Each point is reached from the start by the listed moves, each made once or not at all, plus a little noise. Say if it took an odd or an even number of moves. Then give how often each move was made.

Moves:
(1): [ 87 -14   5]
(2): [ 6 45  8]
(3): [-14  -8  53]
Start: [  6 -26  -7]
Points:
[-11 -33  44] => odd (0, 0, 1)
[ 76 -52  54] => even (1, 0, 1)
[ 93 -40  -3] => odd (1, 0, 0)
[  7 -24  -8] => even (0, 0, 0)

Moves:
(1): [ 74 -45   5  -6  -1  21  19 -31 -25]
(2): [ 20  51  -3 -26   6 -29   9 -26   6]
(3): [ -3  13  62  23  37 -14 -11   4   0]
(4): [ 26  47 -19  86 -12  18   9  -1 -18]
(5): [ 19 -23 -33  18  43  -3 -32   3  16]
(6): [-17  33 -13 -37  22  76 -49   5  10]
(7): [-18  12 -11   0  21  14  51 -17   3]
(8): [30  5  4 -5 -7  2 37 93  9]
Start: [-26   2  12  15 -10  36 -14 -20   1]
Points:
[121  48 -45  81  43  59  84   5 -10] => even (1, 1, 0, 1, 1, 0, 1, 1)
[ 98  44 -52  87  49  57  40 -92 -22] => odd (1, 1, 0, 1, 1, 0, 1, 0)
[-40  13  -1  13   9  49  38 -39   4] => odd (0, 0, 0, 0, 0, 0, 1, 0)
[-26   0  13  18 -11  38 -16 -20   5] => even (0, 0, 0, 0, 0, 0, 0, 0)
[-43  37   0 -23  14 112 -68 -15  11] => odd (0, 0, 0, 0, 0, 1, 0, 0)

Moves:
(1): [ 43  -8 -27  -7 -13  -9 -15 -19   2  -8   0 -12 -22]
(2): [ 19  39   5   6  25  10 -14  -2   8 -17 -12  12  17]
(3): [  8   4  30  15  -1  -5   2 -31  -2  14  14  -6   7]
(4): [  3 -10  -5  57  26   9 -12 -11 -21   9 -13 -15  10]
(5): [ 18 -22  38  -4  27 -13   6  24   3 -13  16  -1 -13]
(6): [ -8   1   1 -19  11  51   5 -19 -30  -1  18 -21 -33]
(7): [  4  15   9  -4  15  15  42   3  -6   2 -15 -11  -3]
(8): [ 18  12  17  23 -16  26  -8  43   7 -18  10   1   0]
(9): [  4 -16  10   5 -11  14 -15 -13  40 -18   4  -3   4]
(10): [ 14 -12  -9  -5  10  -5  -7 -11  24  36   7   5   3]
(11): [  5  17 -14  -1   7 -28  14  -6   8 -14  58 -26  20]
(12): [ -3 -19  -3  -4 -17  16  20   5  -9 -29  19  80  17]
Start: [-19  13  -4  27 -34  20  -8 -23 -37 -16  17 -42  -4]
Points:
[ 77  33  29 121 -28 104   0 -45 -18 -83  25   4  24] => even (1, 1, 1, 1, 0, 0, 1, 1, 1, 0, 0, 1)
[ 52  22 -59  48  15  64 -13 -82 -54 -41  94 -16   9] => odd (1, 1, 0, 1, 0, 1, 0, 0, 0, 1, 1, 1)
[ -4   8  -9  76  19  45  18 -47 -43  36  -4 -64   3] => odd (0, 0, 0, 1, 0, 0, 1, 0, 0, 1, 0, 0)
[ 56  16  -6   1   8  51  14 -37 -51 -97 114 -12 -14] => even (1, 1, 0, 0, 1, 1, 0, 0, 0, 0, 1, 1)
[ 41  20  81  62 -13  27  30   2   8 -71 105 -84   9] => even (0, 0, 1, 0, 1, 0, 1, 1, 1, 0, 1, 0)

Moves:
(1): [ 34   7 -16 -13  13  14   9   8   1 -17   2 -25   4  17   2  -7 -13   0
   0  -8  10 -37]
(2): [  8  59  -6  -7  -5  -6  37  -4   4  -2 -22 -10 -17  20  -1 -11  -5  -4
  -1   6 -14  16]
(3): [ 11  -1  35 -11  11   7  16   6 -11   7  -8  -2 -18   6 -12   6  15 -18
  -6 -21  -4  -4]
(4): [ -2  -4  18  53 -13   6  11 -12   2   5   0 -25   8  13  -7 -25  27   7
 -15  14  19 -25]
(5): [ -4   4  -2  11  66  19  -7  17 -12  18  -2  14  -5 -12   2 -29  -5  -6
   6  -4  -4  10]
(6): [-18   2  -3  -5 -23  52   3   9  -5  -3   0 -11 -12 -25  15   6 -14  14
  22   2  20   7]
(7): [ -3 -25 -17  -1 -15   8  32  14  -8   8   1  20   5   9  -2  15   6  15
 -10  -2  -2   3]
(8): [ -1   2  -4   3   0 -18 -12  60  -3   5  15   5  -2   3   0   7   8   0
   8 -17  -3  10]
(9): [ -6   3  15 -10   3  -8   3   6  53  12  -3  -7 -13  24 -28 -22 -27   8
  -3  14   7   4]
(10): [ 21 -13   0  -8  -9   7 -15   4 -16  35   7   3   9   8   1  -9  -4  -3
  -4   9  -4   2]
(11): [  2  12  12   4  -1   4  12  -7  -3   8  50  -9   3  -4   0  -7 -11  -7
  -1  -3 -12  -6]
(12): [  4   6  10  22  -4  10  -7  14   6 -16  -8  41   4   5 -41  11   1 -19
 -24  17  -2   2]
(13): [ -1   0   9   2   6  15   4  -3  -4  -2  -2  -3  31  -6 -13   5 -20   4
  10  -5  10  17]
(14): [-33  -7  -4  -2   3   8  -6  -1  -6 -10   5   6   1  42   1  11 -13   5
   5 -15  -9   9]
(15): [ 10  -1   1   5  -7  -3  -4   5  17  -4  -4  10  14   6  32  -6   2 -14
 -16  -4   7   2]
(16): [ -3  11  13  25  14  -8  -5   3  12  15 -10 -16  -6   4  -1  35 -18   7
  -9  -5   4   5]
(17): [-12  12 -19  -4  -8  45 -21   0  41   8  -1  -5  12   5   0  21  36   0
  -4  -7  -9  19]
(18): [ 21  25   2   1 -14  -5   3 -10 -12  -5  -7  13  -6  14   7  -9  -1  55
 -17  -9 -14   3]
(19): [17  0  3  0  1 -8  8  0 12 10 13  4 -1 18  2 12 -7 17 50 11  0 -1]
(20): [  5 -18  14 -21  19   6   4  21   0 -11  -1  -2   4  12  16   5  -4  11
  -9  38 -36   9]
Start: [ 21 -43  19  10   2   6 -21 -17 -22  -2  -7 -27  26  -1 -12  -2  47 -24
   5  27   1  -7]
Points:
[ 53 -31  10  88 -58  38 -10  52  36   9  -3  39  59  71 -16  20 120  40
 -22  31  -5   3] => even (0, 0, 0, 1, 0, 0, 1, 1, 0, 0, 0, 1, 0, 0, 1, 0, 1, 1, 1, 0)
[ 79 -64  43  15   4  -3 -51  87  -3  19  10  37  58  45   1  19  39 -31
   9  86 -33  16] => even (0, 0, 0, 0, 0, 0, 0, 1, 0, 1, 0, 1, 0, 0, 1, 0, 0, 0, 1, 1)
[ 86 -32  51  12 -18  97  -5  16  42  16  47 -24  68  45 -41 -23 -43 -20
  36  61  37 -13] => odd (1, 0, 0, 0, 0, 1, 0, 0, 1, 1, 1, 1, 1, 0, 1, 0, 0, 0, 1, 0)
[ 55   0  34 -36  24  97  -1  32  -4 -13 -35 -20  28 111 -45  25  61 -50
 -43  43 -59   4] => even (1, 1, 1, 0, 0, 0, 0, 0, 0, 1, 0, 1, 0, 1, 0, 0, 1, 0, 0, 1)
[ 31  46  28  43  24  84  53   7 -37  32  -1 -15  36   6  27  -5 -24  40
 -10   3   0  52] => odd (0, 1, 0, 0, 1, 1, 1, 0, 0, 0, 1, 0, 1, 0, 1, 1, 0, 1, 0, 0)
[ 82 -62  59  -2  85  67 -35  53  25  12 -16   9  75  57 -41 -53 -23 -38
 -33  90  -9  -4] => even (1, 0, 0, 0, 1, 0, 0, 0, 1, 1, 0, 1, 1, 0, 1, 0, 0, 0, 0, 1)
[ 84 -38  50  19  49  71  -2  87 -74  25  39  43  66  87 -35 -18  10  -7
 -45 -36 -25   0] => even (1, 0, 1, 0, 1, 0, 1, 1, 0, 1, 1, 1, 1, 1, 1, 0, 0, 1, 0, 0)
[ 39 -16  30  14  42 121 -64  31   7  55 -25 -25  35  12  63   7  39  43
 -26  44 -37  52] => even (0, 0, 0, 0, 1, 1, 0, 0, 0, 1, 0, 0, 0, 0, 1, 1, 1, 1, 0, 1)

Moves:
(1): [ 27   7  20  -7  16   5 -18  18   6  33  11 -10   3  -9   0  -5  -7   8
   8   5  -1  12   3   8 -24  -9 -11]
(2): [  3  29  12   4   5   8  -4  -7 -17   8  20  -8 -51  14   5   3  26   1
  15  30  -4 -27 -15 -15  20  17  14]
(3): [-14  -9  26  -6  23 -11   0  15  16  -9  -9  11  -3  -2 -30  -5   4 -16
  -5 -15 -13   9   7   2  -5  11  31]
(4): [ -2  -6   5  48  -6  -3  -9   3   5   4   7  -8 -19   5  10  17   7 -16
  -5   2  18  11 -22  -5  -6  15 -11]
(5): [  0  17 -15  12  34   0  10   7  -8  19  18  -7  15   1   1  -4 -16   3
  -2  -8 -12   0  -5  16  -8  24   8]
(6): [  6  -6   9 -11  -3  29   3   1   7  -4  -6 -19  -7  13 -18 -15  10   2
   3  16  13  -9  10  17  15   7  -7]
(7): [ 10  -8  16  22  20  -4  28 -12  18 -10   3  -5   7  20   5 -12  -3   3
   4 -21 -19  -3 -16 -14 -13  -3  12]
(8): [ -3   8   6   8 -24  -3  11  30  -7  -5  14   0  11 -20 -11  -6  -5  33
  -4   5 -15   4  -9   5 -10  -7   9]
(9): [  3   2 -15  19 -24  11   1  13  34 -12   0   4 -29   0   6   0  -2   3
  -8  14 -12 -34  36 -26  -5  12  -2]
(10): [ -9 -19  -2  -2  -2  14  -5 -12  16   9 -12  28  13 -11   0  -3   4   0
   5  15   8  20  10   3  14  -9   9]
(11): [-19   1  12  -2   0  10   8 -10 -19  -7   7  12  10 -16   0   2   7   5
 -19  -7  -3  12  36  -5  -5  -6 -15]
(12): [  4  -3  -3   6  10   6 -16 -10  -9 -12 -12   5  -5  12   6   1   6  11
  -3  -6 -19 -11  -4   3  -6   8  -5]
(13): [ 13  20  14  10  -4  29  -9   6  -7  -2 -10   6  27 -10  10  14   6 -24
 -12   2 -11   2  11  10  14 -11  -8]
(14): [  9   6  -8   7   4   1   0   4  -1   4  10   5   9  31 -15   5   7   3
  -1 -21  -7  13  -3 -17  -1  12   5]
(15): [ -1 -13  18  -5 -17   6   0  -4   2  28 -27  -5   1  -4  15  15 -13  -3
 -21  14   4   3   5   2  -4  13   3]
(16): [ 30  -8  -1   3   9  18  10  -4  -6 -16  20   9 -18  13  -8  36 -19  -3
   4  12 -10 -10  -8  17  -4  -9  -3]
(17): [  7  18  -8   5  17  -3  11   5  31   2   1 -21   9  14  -2  22  26  -6
   8  16 -22   1 -23   2 -39  18   6]
(18): [ -2  21   0  16  -5  -4 -12 -17  21 -13  19  -2   8   8   6  19  11  18
 -10 -32   2 -11   2  20  -6   0  25]
(19): [ -2  -6  16  -8  -1  16 -18   7   6 -17  21   6   5  28  11  19 -11   4
  33   3  27 -18 -22 -22  13  19 -16]
(20): [ -5 -26   6  -3  -1  -7 -23 -21  19 -16  27  -6  -9   7   5 -18 -10 -21
 -22  27  -6   1 -26 -10  12  -4   3]
(21): [  5  14  -6 -24  26 -35  23   3  -4 -26  -9   4 -10 -14  -5 -35  -1  25
 -29  -5  25  24  -6  -2  -2  10  20]
(22): [ -5  20  -5  19  -2 -11   1  -8  -2 -14 -12  -6  -2   8   2  11 -11   6
   5  -7 -21  13  12  -7  -7   9   0]
(23): [ -1   8   6  17 -10 -43  20  19  -3  -8  -9  14  11   4  -7 -10  11  15
 -15  23   2 -15  28  22  -9  -5   0]
(24): [ 14   8  -2  -2  -4 -14  15   2   1  -5  15   7  -2   9  21 -11   7  -3
   2 -16 -20  10  -5  35 -10  17   6]
Start: [ 19  12  18 -11  12  11   3   5 -17 -33  18  20  16  18  41  24  15  -7
  21 -22  18   8 -52  14  29  -5 -26]
Points:
[ 27 -43  84  64  11  61 -26 -54  39 -70 100  53  28  94  66 106  -4 -20
 -15 -33  32  29 -93 -29  33  20 -12] => even (0, 0, 0, 1, 0, 0, 1, 0, 0, 1, 1, 0, 0, 1, 1, 1, 0, 1, 1, 1, 0, 0, 0, 0)
[ 82  75  84  43  91 -17 100  82  51 -95  52  27  16 108   9  37  10  81
 -19 -13 -80  14 -12  47 -95 121  20] => even (1, 0, 1, 0, 1, 1, 1, 1, 1, 0, 1, 1, 0, 1, 1, 1, 1, 0, 1, 0, 1, 1, 1, 1)
[ 27  13  84  19  54 -47  47  -3  18 -67  55  62 -53  33  36  38  64 -38
 -60  78   4  48 -67  57 -15  63  33] => even (0, 1, 1, 1, 0, 0, 0, 0, 0, 1, 1, 0, 0, 0, 1, 1, 1, 0, 0, 1, 1, 0, 1, 1)
[ 66  77  68  31  70  23   6  -2 104 -45 -11   8 -37  95  14  29  71  53
  -6 -13 -48  11 -32 -12 -35  94  78] => even (1, 1, 1, 0, 0, 1, 1, 0, 1, 1, 0, 1, 0, 1, 1, 0, 1, 1, 0, 0, 1, 1, 0, 0)
[ 53  59  44  80  10  46  69  68  -9 -89  95  66  69  61  25  68 -11  28
   3 -18 -39 -42  -4   3  -8  25 -37] => even (0, 0, 0, 0, 1, 0, 1, 1, 1, 0, 1, 0, 1, 1, 0, 1, 0, 0, 1, 0, 0, 0, 1, 0)
[ 54  58  59  91  -3  40  63  58 -11 -77  50  52  64  80  53 100 -33  37
 -17 -13 -61 -23  14 -11 -14  44 -32] => even (0, 0, 0, 0, 1, 0, 1, 1, 1, 0, 1, 0, 1, 1, 1, 1, 0, 0, 1, 0, 0, 1, 1, 0)
[ 45  48  29   7 -10  30  11  37 -34 -60  31  40  43   7  68  24  22   7
   5 -39 -49  19 -62  68  18   1 -22] => even (0, 0, 0, 0, 0, 0, 0, 1, 0, 0, 0, 1, 1, 0, 0, 0, 0, 0, 0, 0, 0, 0, 0, 1)
[  8  68 110 100 -30  19 -22  47  69 -79  88  35  -4  75  41 104  86 -16
 -48  33 -21 -40 -48 -22  -2  75  23] => even (0, 1, 1, 1, 0, 0, 0, 1, 1, 0, 1, 0, 1, 1, 1, 0, 1, 1, 1, 1, 0, 0, 1, 0)

Moves:
(1): [-22 -11   7  11   7   0 -10 -23 -14 -12 -21 -21  -4 -26   3  13  12  -3
 -14  24 -11   9 -10 -19 -11   4]
(2): [ -9  -5  -1   5  -2  -8   5  17 -10   3 -16   4   9 -11 -13  15  -1   5
   3  11  -8   4 -14   4  -5 -14]
(3): [-12   1   0  -3 -11  -5  -3   6   7 -13   0   4  12 -20 -16   0  -3 -14
   2  -2 -15  18   6   6  -8   2]
(4): [ 15 -18 -13  -4  22 -19 -28 -18   1   4  -3  -4  23  19 -11 -27  11   1
  13  -5 -19   4  -2   1  -9  -9]
(5): [  9  33  -8   5   7  11   3 -10 -18   2  60  -3 -34   1  12   2  18 -23
   2  13   5 -24  10  -1 -13 -39]
(6): [ 29  -3 -21  22   1   7  -4  30  -8 -14  -8   2  -2   4  18  18  30  28
 -36 -19 -16   1  -5  23  -1   6]
(7): [  0   4   3   4  -6  -5 -10 -12   8  -4 -11   2 -11   3  -8   2   3   0
   5   6  14 -12   8   3  -6 -14]
(8): [ -1 -15   0 -14 -19 -13 -25   2   2  10   3  -1  12   7 -24  -6  -1 -21
   9   3   9  12 -13   2 -20  -6]
(9): [ 21   3 -12 -13   4  -2   0   8 -30  -3  17   0 -15   2  26  17 -11 -13
 -10  49 -13  -6  26  11 -19 -22]
(10): [  4 -14  -9  -5 -10 -12  -3   5  22  19   4  -1 -13   6   0 -19  -8  -6
  -7 -14  -8  -3   2   6  12   1]
(11): [ -7  -5  -3 -24 -20  13  28 -28  -7  13  12  -7 -16   0   2 -18  -9   8
  24  -4  11  -6  18  10  10  11]
(12): [-15  17 -21   2 -10 -24  -7  12  -1 -33   5  17   9  -3  -8  22  16   5
 -31   4 -10  13 -27 -14   8   6]
(13): [ -8  11   0   1   9  -4  -3   5  -3  13 -15   6  -8   9  12 -10  10  -2
  -5   2   6 -17  10   0 -21  -8]
(14): [ -6   4 -20   9  17   9  22   3  -6 -13 -13  -9   0 -26  11  -6 -23 -16
 -13   6  11 -20  12 -11 -16  -1]
(15): [ -4   8  -7  14   5  24 -12 -10  10  14  -3  10 -12  -2  -7   1   3  -1
  -5   2   9  12 -12 -12  15   4]
(16): [ -5  -6   7   3  10  -1   3  -2  26   8   0  -8  16  -6   2  -2  15   5
   6 -10   9  13   0 -12  -2   1]
(17): [  1  -3   6 -19   3  31   6 -10  22   7  -5  -1  -6 -15   2 -15 -13   2
  18   8   0 -27  12   9  -7  20]
(18): [  6   2  -8   2 -14 -10   2   2   6 -17  13  16   2   0   1   8   9 -24
  16  -9   2  24 -20  -5   7 -12]
(19): [-12  -9   4   6  -2   7  -6 -15   1   0 -18  -8  13 -13  12 -19 -11   6
   0   2   4  -5  -3 -16   3  -6]
(20): [  0   2 -18  37  -5   9  20  -1   0  -9  18  -2 -14  13  28   6  -5  14
  22 -18  10  -9   5 -43  -9  12]
(21): [ -3 -13  -6 -14   6   4 -19  -1  -4   2  -4  -1 -10 -10   2   3  -2 -10
  -9  -9 -11 -13   9   6  -2  -5]
(22): [ -2 -18 -17  17   8   4  17  10 -18 -24   1  -8  19  -8  29 -15  -7  10
  18   5   0 -18  25  28  33  18]
(23): [ 11 -12  -6   9  19 -15  -7   0 -25   1  -7  18   7 -12  12  -7 -12  16
 -13  12  -8 -13  14  15   4   8]
(24): [ -2 -20  -5   0  21   9  13  18 -21 -26   5  -2  11 -19   3  -2 -12   5
  -4  20  -2  20   8   4   1 -18]
Start: [ 10  10  11  -5  17 -14  13  26 -19  12   2  23  19   9 -11   1   4  18
   3 -11   2  -4  -2 -15  10  10]
Points:
[ 55   2 -59  70  52  10  -1  48 -79  -8  68  49  -4  -5  85   7  33  11
 -16  36  15   7  19 -49 -43 -71] => even (0, 0, 0, 0, 1, 1, 0, 1, 1, 0, 0, 0, 1, 0, 1, 1, 0, 1, 1, 1, 0, 0, 1, 1)
[ 24  25 -92 109  56  34  63  75 -78 -63  33  37 -23 -27  72  23  27  18
   6  10  35 -42  22 -26  -6 -54] => odd (0, 1, 0, 0, 1, 1, 1, 0, 0, 0, 0, 0, 1, 1, 1, 0, 0, 1, 0, 1, 0, 1, 0, 1)
[  19  -50 -103   49  108  -10  -44   28 -121  -77   20    4   55  -82
   69  -10   29    8  -81   87  -41  -18   30  -11  -19  -50] => odd (1, 0, 0, 1, 1, 1, 0, 1, 1, 0, 0, 1, 0, 1, 1, 1, 0, 0, 1, 0, 1, 1, 1, 1)

Moves:
(1): [  1  -5  -4  -5   2   2  11  13   2   1  12  -1  -1  -4   6  -3  10  -2
  -4   0  -1 -11  -1  -3]
(2): [ -5  -2   1  -1   6 -10   4   0  -3   2  -1  -2  -8   3  -3   6 -12  -6
  -3  12  -3  -9  -6  10]
(3): [ -5   0  18  21   6   2   5   9  -9  23  10  13   2  18   2  19  -4   8
 -21  -9   2  20 -22  12]
(4): [-10 -10  -5  -2 -10  25   2  -7 -14   6   2   2   2  -3 -11 -12  -3   5
  26   3  -3 -10  13  -3]
(5): [  6   0  -3  -4  10  -3  12  -7   5  -6 -19  10  -4  -6  -4  -2 -12   7
   4   7  -1  -7  -4   4]
(6): [  1  13  27 -21  16   2  14  42  12 -13  13  -5  23   7   9  -8 -11 -12
  -3  -9   2   7   6   0]
(7): [  2  -2  -1  -3   4   5  -2   0   0   6   1  -2 -12   6  19   6  -3   5
   8 -13  -7  -9   0 -15]
(8): [  0   5  -9  13  -8  -7 -13   5  -7   9   6  -1   1 -11  -4  -3   4  13
   6   9  10  -3   5  -4]
(9): [ 1  4 -4 10 -9 -5  6  5 -4 -4  0  9  4  6 11 -4 -2 -8 -9 15 -3 -7 -3  1]
(10): [ -8  -6  -6   0  -7  -1 -10  -9   6   6   9  -5   8  -6   9   6  10  -6
  15 -27   3  -5  -1   6]
(11): [-25  -2   2   8  11   7  -6  12   2 -10   9   7  -2 -12  -6  13  -1  -2
   6  -4  -2  19 -12   5]
(12): [21  6  1 16  3 -2  2 -4 10 -2  2 -6 -8 -2  5 13 16 -5 -6  1  7  9  0  7]
(13): [-13  -4  -2   8   1  13 -17  10  -3   5  -2   2   3  -5  -2  -6  -6  -2
   2  16  -8  -4  -6  -1]
(14): [ -5  -9  -1 -11  -4   5  -7   6 -10  -2  -1   5  -2   3   2   3  -9  -5
  -3  -4   5  -7  -2   2]
(15): [-12  32 -18  -4 -11   8 -10  10   2  -3 -10   2 -13  11  -4  -3   1   9
 -11  -7   5  22 -24 -15]
(16): [ -8 -10  19  14   6 -21  -9  18  -5   5  -9 -25 -21  -2   6 -10   7  10
  -1  -4   4  -7  11  11]
(17): [ -9  -7  -2   6  -5  -2   5  -3  -6  -6   8 -24   0 -26   8   0  11   5
 -13  -3  -6  -3   9  24]
(18): [  2   8   8   8 -10  -4  14  -8   4   0   0 -14   2   5  -2   4  -2  10
  -6   0   9   4 -15  -7]
(19): [ -9 -12  11 -10  12   3  -6  -3 -13 -16  17  20   3   1 -10  -5   2   3
 -11  -3   8 -10  -3  25]
(20): [-25  -3  22  12 -10   1  15   4   1  -1   5 -11 -15  -5  17  14   9   6
  -3  26  -7 -11 -12  14]
(21): [ -5   2  -3  -7  11   5   7   0 -15  -7  -9  -7   5   5  -8   9  15  23
  -3  12   7  10   8  13]
(22): [-16   5   1  -2   1   0   6   4   5   1  -5   4   7   7   0  -2   1  -4
  -5   5  11   1   6  -7]
(23): [ 11   3   4   4   5   3  -4  10  -1  -1   8   5   5  -9  -1   6   9   1
   6 -16  -4  -8   3  -7]
(24): [-15   8   2 -14  -1   3  -5   9 -12   2  -7 -17  -3  -9   7 -12  -6  -8
  -3  -7   7   1  -8  -9]
Start: [  3   0   7  -3   3 -14   0  12   7  -4  10   9  -4  -2   7  16   7   4
   3   0  -4  -6   7   4]
Points:
[-60   5  10  35   9 -25  13  24 -19 -17  13 -41 -38 -57  58  62  36  27
   2  29  -3 -20 -17  60] => even (0, 1, 0, 0, 1, 0, 1, 1, 1, 1, 1, 1, 0, 0, 0, 0, 1, 0, 0, 1, 1, 0, 0, 1)
[-23   9  39  11  -8  -4  27  25 -23 -22  16 -59 -20 -41  36  53  51  31
 -28  10  13 -12  -9  41] => even (0, 0, 0, 0, 0, 0, 0, 0, 0, 0, 0, 1, 0, 1, 0, 0, 1, 1, 0, 1, 1, 0, 1, 1)
[-16  35   7  39 -24  -5  19  37  29  -9  17   0 -22 -16  40  40  39  11
  -9  16  -3 -21 -54   3] => even (1, 0, 0, 0, 1, 0, 0, 0, 1, 1, 0, 1, 1, 0, 1, 0, 0, 1, 0, 1, 0, 0, 1, 0)
[-27  37  50  34  23 -42  14  90  -1 -14  23   6  -8  -1  24  13  21  30
 -65   2  33  18 -10  63] => odd (0, 0, 1, 0, 1, 1, 0, 1, 1, 0, 0, 1, 0, 0, 1, 1, 1, 0, 1, 0, 0, 1, 0, 0)
[-61  19  48  -8  -3  27  14  66 -27   5  19 -43   3 -14  32   6   6  43
  28  36   7 -21  -2  -8] => odd (0, 0, 0, 1, 0, 1, 1, 1, 0, 0, 0, 0, 1, 0, 0, 0, 0, 1, 0, 1, 1, 0, 0, 1)
[-45  14  23  68   2 -15  -7  48 -22  21  35 -26 -26 -26  41  54   4  14
 -35  18   1  11 -52  30] => odd (0, 1, 1, 0, 0, 0, 1, 1, 1, 0, 1, 1, 1, 0, 0, 0, 1, 1, 0, 0, 0, 0, 0, 1)
[-55  -1  52   9  37 -11  17 103  -2 -40  56  41   7 -35  18  24  -2   1
  -7  54 -14 -49 -26  48] => odd (1, 1, 0, 0, 1, 1, 0, 1, 1, 0, 1, 0, 1, 0, 0, 0, 0, 0, 1, 1, 0, 0, 1, 0)
[-94  19  38  -7  28   9 -12 121 -50 -31  47 -47  -9 -49  -9  -5  26  51
 -11   1  21  -7 -13  41] => odd (1, 1, 0, 1, 0, 1, 0, 1, 0, 0, 1, 0, 1, 0, 1, 1, 1, 1, 1, 0, 1, 0, 1, 1)
[-48 -22  69  14  39   7  18 108   2 -20  29 -11 -30 -37  22  30   4  -1
  25  28 -15 -42  -4  43] => even (1, 1, 0, 1, 1, 1, 0, 0, 0, 0, 1, 1, 1, 1, 0, 1, 0, 0, 0, 1, 0, 0, 1, 0)
